Every row gives one point. The points of each table are mixes of a few directions, plus a little noise. Count the directions of each table, and those that both share. Where both have some left over, give the other angles between the two spaces (their principal angles), to ten degrees, smallest first.

First (7 x 2):
[[-34  -5]
 [-26  -3]
 [-31  -4]
 [ 17   2]
 [ -9  -1]
 [ 48   6]
 [ 34   5]]
Second (6 x 2):
[[ 16   2]
 [ 37   5]
 [-60  -8]
 [ 15   2]
 [  5   1]
 [-14  -2]]
Directions: first 1, second 1, shared 1

First (6 x 6):
[[ 10  17  -8   1   1 -21]
 [ 27   5   7   7   8  17]
 [ -2 -14 -21  26  -9   9]
 [-23 -28   6  -2  -3  -9]
 [ 18  -3   7   4  11 -30]
 [-29  21   8 -37  -8  33]]
Second (6 x 6):
[[  0   2  -1   0   2   3]
 [ -1  -1   1   0  -2  -3]
 [ -7 -25   9   4 -29 -50]
 [  8  30 -11  -5  35  60]
 [ -2  -6   2   1  -7 -13]
 [  0   1   0   0   1   2]]
Directions: first 4, second 1, shared 0; angles 30

First (9 x 11):
[[ -3  -2  -1  -1  -5   0  -1   1   0   1   2]
 [ 45  24   5   7  60  -1  14  -8  -2 -11 -23]
 [ 23  13   2   3  31  -1   7  -4  -1  -6 -12]
 [-40 -22  -4  -6 -53   0 -13   7   2  10  21]
 [-17  -9  -2  -2 -22   0  -6   3   1   4   9]
 [-14  -8  -1  -3 -19   0  -5   3   1   3   7]
 [ 11   6   1   2  14   0   3  -2   0  -4  -6]
 [ 35  19   4   6  47   0  11  -6  -2  -9 -19]
 [-41 -22  -5  -6 -53   0 -12   8   2  10  21]]
Second (11 x 11):
[[ 15  34 -12 -23 -11  10  -5  -2  11  16   4]
 [-13 -40  -1 -11  11   2  -8   3 -19   3   9]
 [  3  -6  22  41  -6 -32  23  -5   1 -25 -37]
 [-14 -10   5  21  11   4   0   4   3 -12  12]
 [-11   5  19  54   6 -10  16   1  15 -30  -6]
 [ 15  10  -4 -17 -12  -8   2  -4  -3   9 -17]
 [-11 -29  10  17   8 -10   5   1 -10 -13  -6]
 [ 12  28 -13 -24  -9  12  -7  -1   8  17   6]
 [-19   4 -10   2  18  34 -16   9  11   3  47]
 [  5   8 -18 -39  -1  20 -16   2  -3  23  19]
 [ 17  -4   0 -20 -15 -20   6  -7 -13   8 -31]]
Directions: first 1, second 3, shared 0; angles 70

First (11 x 18):
[[ 16   3  11 -42 -17 -19 -14 -22  22 -26   6 -10   1 -14   0   2 -12  -3]
 [-23  -5 -15  60  24  28  20  31 -31  37  -9  14  -2  20  -1  -4  18   5]
 [  2   1   1  -4  -1  -2  -1  -2   2  -2   0  -1   0  -1   0   0  -1   0]
 [  4   0   2 -10  -4  -4  -3  -5   5  -6   1  -2   0  -3   0   1  -3  -1]
 [ -3  -1  -2   8   4   4   3   4  -4   5  -1   2   0   3   0   0   2   1]
 [-13  -3  -8  33  14  16  11  17 -17  21  -5   8  -1  11   0  -2  10   2]
 [  9   2   6 -25 -10 -12  -8 -13  13 -16   4  -6   1  -9   0   2  -7  -2]
 [  7   2   5 -20  -8  -9  -7 -10  10 -12   3  -5   0  -6   0   1  -6  -1]
 [ 12   2   8 -32 -13 -15 -11 -16  16 -20   5  -7   1 -11   0   2  -9  -2]
 [-14  -3  -9  38  15  17  13  20 -19  23  -6   9  -1  13   0  -2  11   3]
 [  3   1   2  -8  -3  -4  -3  -4   4  -5   1  -2   0  -2   0   0  -2  -1]]
Second (11 x 18):
[[ -1  -5   5  -6   0  -1   1 -10   6  -5   0  -2  -2  -3   3   2  -3   1]
 [-23   9 -27  34  15  13  -2  20   2  16 -16  -2 -12   6 -16   6  25 -21]
 [-11  28 -20  18   4  11  -1  24  -7   8   0  -8  -5   6  -2  11  14 -21]
 [  0 -21  -1 -11   4 -28  -5 -12   3 -11   2  25  13  -4   4 -29  -5  29]
 [-13  21 -26  14  -4   1  -8  17   7  -1 -13  -2  -7   3 -20   2  12 -27]
 [  8 -28  24  -5 -11  -3  13 -22  -5  -5  -6  18   9   4   1 -14 -27  21]
 [ 24 -12  18 -14   3  -2   2   0 -10   7  14   0   7  -2  10  -7  -2  25]
 [  4  -6   9 -19   7  -3  -7 -17  15  -7   8 -16  -7 -13  11  13   5   1]
 [ -2  -2   4  -3   5   3   0  -7   3   0   4  -7  -3  -4   8   8   2   0]
 [ 28  -7  19 -16 -16   0   3  -3  -3   1   1   2   4   1  -9  -7 -16   9]
 [-11  24  -6   8  -6   9   5  10 -10  -3   6  -6   2   6  11  13  -4 -16]]
Directions: first 1, second 6, shared 1

First (9 x 32):
[[  1   1   8   4  16   5  11   1   3  12   5   5 -18  -6   6  -5  12  -4
   -7   9   0  -5   0   6  -7  -5  -1   5   7   9   3  -3]
 [ 16 -18   3   7  48   1   0  17  17  16 -13  -2 -45 -26  -6   3   8 -16
  -17  14 -25 -25  -9  -2 -11 -27   8   4  22  18  -9 -18]
 [ -9  12  10   3  -5   9  17   0  -4  10  14   8  -2   1  13 -14   8   2
   -7   5  11   3   2  12  -5  10  -5   7   1   5  10   5]
 [  5 -10   5 -10  -4  -3 -12 -11  -4  -1   7  16 -21  14   2  16  19  -6
   -1 -12  16   8   6 -20   5  -2 -14  16 -13 -16  -3   8]
 [ -4  12 -21   7  -4  -7   2  -8  -1 -16 -14 -32  60   2 -14  -4 -27  17
   35  10 -17   3   2  17   3   2  21 -38   3   5  -4  -9]
 [-13  13  17  -3 -22  11  15   1  -9  10  24  23 -12   7  21 -15  15   0
  -19  -4  25   9   3   5  -2  19 -15  22  -7  -2  15  16]
 [ -9   9  -9   3 -27  -1  -1  22   0 -11 -10 -14  32 -11  -4 -16 -37   9
   -9  -5 -15  -4 -10  12   4  16  10 -10   6   6   4   0]
 [ 13  -7  -4  -4  29 -10  -7 -53  -6  -4   4  -2   7  32  -9  34  39   3
   56   6  20  18  22 -15   2 -22  -4 -15 -18 -18 -11  -3]
 [  1 -12  -9  -8 -31  -7 -25  32   4 -16 -17  -1  -2 -12 -10   0 -35  -4
  -30 -24 -16  -8 -15 -15  11   9   0  10   0  -7  -6   4]]
Second (8 x 32):
[[  5 -14  -3  -2 -18   1  16  20   5  -5 -19   8  -3 -24 -11 -32 -22   0
  -25   2  -9  -9  -3   8  20  23   2  20  -8  24  -1   0]
 [  2  -3 -15 -16 -39  -5 -27  19  -9 -18 -19 -13  13   3  -8   2 -40  -1
  -31 -27 -15   0 -10 -20   7   5 -17  -2  -6 -22 -10   2]
 [  9 -16  -6   7  16  -8   3  -1  13  -7 -13   0   2 -14 -18  -1   0   1
   22  11  -8  -7   2   5  13   0  22   1  -1  19  -5  -6]
 [  3   9   8 -10   9   7   3 -28 -15  13  14   4 -14  26  14  11  29  -3
    0  -1  19  13  12 -12 -12 -13 -28   0  -9 -22  -1   2]
 [  1   7  -6 -13 -28   9  17   5 -14   1 -13  -9  12  -1   3 -32 -24   3
  -36  -2  -6   2   1   4   4  16 -25   4  -9   0  -2  -2]
 [-24  27   4  22  21  -7 -35   8  11  -2  30 -16  20  10  13  48   5   4
   44  -3  -4  -2 -14   6 -31 -25  36 -40  36 -18  13   2]
 [ -1  -6  14   5  17   0  -4  -5   7   7  19  22 -29   3   8  17  31  -7
   11   0  17   1   3  -5  -3  -6   6  14   2  -1   5   7]
 [  6  -2   5   7  23   4  27 -17   3  10   1   5  -4  -5  -1 -14  20   2
   16  22   6   0  11  15   3   0   5   2  -4  20   1  -6]]
Directions: first 4, second 5, shared 3; angles 60

First (10 x 32):
[[ -3 -10   6   2  -9 -27  -6   9  -6 -22  30  -3   4  -3   5  -5  -1  -2
  -29  12  17  16  -7 -18 -24  28 -22  18   3 -31   5 -10]
 [  1  16 -18  -8 -10  15 -25  -7  -1  -2 -25   3  -1  -3  15 -16  10   0
   20  -1   9  12  -2  -4  32   3  -3   8 -19 -10   0   6]
 [-13   5   9   3 -16 -26   5  19 -11  -4  22 -12   3   9 -20   6  11 -17
   -2  14  12  -9   8  -9 -32  17  11 -12  -3 -10  -2  -2]
 [  2  24  -7 -13   8  36 -24 -22  10  13 -45  11 -13  -4  11 -17   6  19
   37 -21   5   9   1  17  45 -12   5   0  -6  13   1   5]
 [ -9  -1 -12   0  -3   8 -23   4   7  -3 -14   6  21  -5  10   6   0 -17
    8  17   8  -1   0 -26   9  -8   3   4  -9 -13  -1   3]
 [ -5 -16  20  15  -4 -15  33  10  -8  -6  34  -6   5  -1 -19  19 -18  -9
  -14   6  -9 -30  -1   4 -27   2   7  -2   6  -3 -10 -10]
 [  6   3  -8  -7   8   0  -1  -1   4  13 -12  -1  -5   8   0  -3  12   6
    1  -5  -7  11   5   4  -3  -8   2 -13   6  20   8  10]
 [ -6  -4  22   3  -1 -12   0  -1  -1 -18  23   1  -2  -8  -2  -1 -10   8
  -13   0  17   2  -6  -1 -13  20 -12  17  10 -23   0 -17]
 [ 33  -5 -23  -2  11  30  32 -18  -5  20 -25   3 -24   5  14 -12  -6  23
    5 -29 -46   0  -6  39  43 -26  -3  -5  -9  44  -3  16]
 [ -6 -14  11   6  15  -9  12   9  11   9  10   1  11   4 -13  20  -6  -8
  -10   7  -6 -13   7  -7 -31 -15  11 -16  22  14   2  -1]]
Second (11 x 32):
[[  2   0   0   1  -3  -1   2   2   1  -1  -3   0   0   1  -2   0  -1   0
    2  -2  -2  -3   1   2   2   0   0  -1  -2   0   0  -1]
 [-16  -5  -4 -13  39   6 -32 -26 -18   6  34 -10   2 -14  21  -3  17  -3
  -20  14  26  36 -16 -23 -16  -5   0  19  25   4  -2  -3]
 [  0   0   0   1  -1   1   1   1   0   0  -1   1   0   1  -1   0   0   0
    1   0  -1  -1   1   0   1   1   0  -1  -1   0   0   0]
 [ 25   8   6  20 -60  -9  48  39  27  -9 -52  15  -4  20 -31   4 -26   5
   30 -22 -40 -54  24  34  25   8   0 -29 -39  -8   3   5]
 [  0   0   0   0   0  -1   1   1   0   0  -1   0  -1   0   0   0   0   0
    0  -1  -1  -1   0   0   1   0   0   0   0   1   0   0]
 [-10  -2  -2  -9  24   3 -19 -15 -11   3  21  -6   2  -8  13  -2  10  -2
  -12   9  17  23 -10 -14 -10  -3   0  12  16   3  -2  -2]
 [-11  -3  -3  -9  26   4 -21 -17 -12   3  22  -6   2  -9  14  -2  11  -2
  -13  10  17  23 -11 -14 -11  -4   0  12  16   2  -1  -1]
 [-11  -3  -3  -8  26   3 -20 -16 -11   3  22  -6   2  -9  14  -1  10  -2
  -13  10  17  23 -10 -14 -11  -3   0  12  17   3  -1  -3]
 [ -9  -3  -3  -7  22   4 -18 -15 -10   3  19  -5   1  -7  11  -1  10  -1
  -11   7  14  20  -9 -12  -9  -2   0  11  14   2  -1  -2]
 [ 21   6   6  17 -50  -8  39  33  23  -6 -43  12  -3  17 -26   4 -21   4
   25 -18 -33 -44  20  29  20   7   0 -24 -33  -7   2   5]
 [ 10   2   3   8 -23  -4  19  15  10  -3 -20   5  -2   8 -12   1  -9   2
   11  -9 -16 -21   9  13   9   3   0 -10 -14  -3   1   2]]
Directions: first 6, second 1, shared 0; angles 50
